Each row is a point. Examples show where two turns around zero, p and q, send a point. Where does a point land after both, in the order given? Backwards means that the second turn is done in reverse. Each puzzle has new turns, and all numbers are rounded.
In the rows, zero is written as 128.

Turn p:
[ 94 139] => [113  96]
[160 144] => [116 162]
[130 101] => [155 127]
Turn q:
[ 85 130] => [154  94]
[151 143] => [102 136]
[148 112] => [127 154]
Where do these land?
q, then p backwards: [127 134] => [123 131]
q, then p: [135 160] => [140  97]
p, then q: [140  77] => [ 90 164]
q, then p: [110 141] => [150 127]

Turn p:
[123  81  95 101] => [153  80 105 105]
[156 148 154 106] => [122 156 152  97]
[119 102 133 119] => [120 101 127 119]
[106 133  97 131] => [138 125  94 143]
[122 141 154 164] => [105 140 149 161]
[108 118 138 123] => [108 114 121 126]
[161 173 124 152] => [149 179 147 147]
Turn q:
[ 89  99 131 109] => [ 90 135 139  94]
[160 185 106 139] => [195 119 128 146]
[139 115 109  97] => [120 111 163 131]
[104 145 106 140] => [147 119 118  97]
[123  90 139 149] => [ 91 120 104 132]
[132 121 156 115] => [112 152 135 141]
[149 142 149 147] => [141 141 108 155]
Where do these land?
p, then q: [171 123 155 119] => [120 173 144 146]
q, then p backwards: [119  95 123 158] => [ 87 116 130 112]
p, then q: [ 94 160 130  84] => [154 113 162  83]
p, then q: [118 160 121 127] => [160 122 126 116]
p, then q: [128 142 138 138] => [138 139 117 122]
q, then p: [138  88 101 141] => [121  79 117 136]

Turn p:
[131 136 146 150  76 132] => [118 106 158 109 123  86]
[ 92  92 129 157 120 128] => [135 174 134 119 136  94]
[155 134 144 114 178 107] => [ 96 134 109 147 112 175]
[156 136 107 125 132 143] => [139 104 116 153 121 130]
[ 87 146 120 156  92 157] => [165 125 134  87 120  85]
[138 142 102 102 143 105] => [143 120 137 145 130 170]
[137 110 147  93 155 124] => [101 134 108 136 153 157]
Turn q:
[106 155 141 142 146 123] => [128  95 119 118 103 127]
[110 136 123 167  89 147] => [118 155 104 118  94  94]
[163 136 121  99 126 124] => [137 125 129 129 174 125]
[120 122 117 161 145 104] => [145 118 144 150  97 118]
[ 91  81 115 164 110 162] => [ 95 179 126 147  78 133]
[136 151 102  96 133 113] => [154 113 105 140 158 136]
[107 140 132  96 104 158] => [110 142  89 104 140 147]
[169 106 149 113 168 130] => [109 108 176 137 162 140]
[150 124 152 116 131  91] => [156 118 161 109 145 131]
Where do these land?
p, then q: [ 96 140 115 165 120 108] => [142 124 125  86 158 111]
p, then q: [112  87 118 123 138 129] => [133  88 121 142 125 111]
p, then q: [127 136 157 117 147 130] => [120 135 100 136 125 149]
p, then q: [136 143 113 135 145 138] => [127 150 125 137 135 110]
q, then p: [153 177 124 120 128 107] => [115 149 129 177 137 150]
p, then q backwards: [152 132 106 127  85 184] => [157 190 112 147 147 107]
q, then p: [153  98 187 142 135 104] => [ 68 119 121  92 155 140]
p, then q: [149 133 128 102 126 148] => [118 140 142 158 118 140]
p, then q: [ 73 105 105 119 128 104] => [114  75 125 114 164 112]
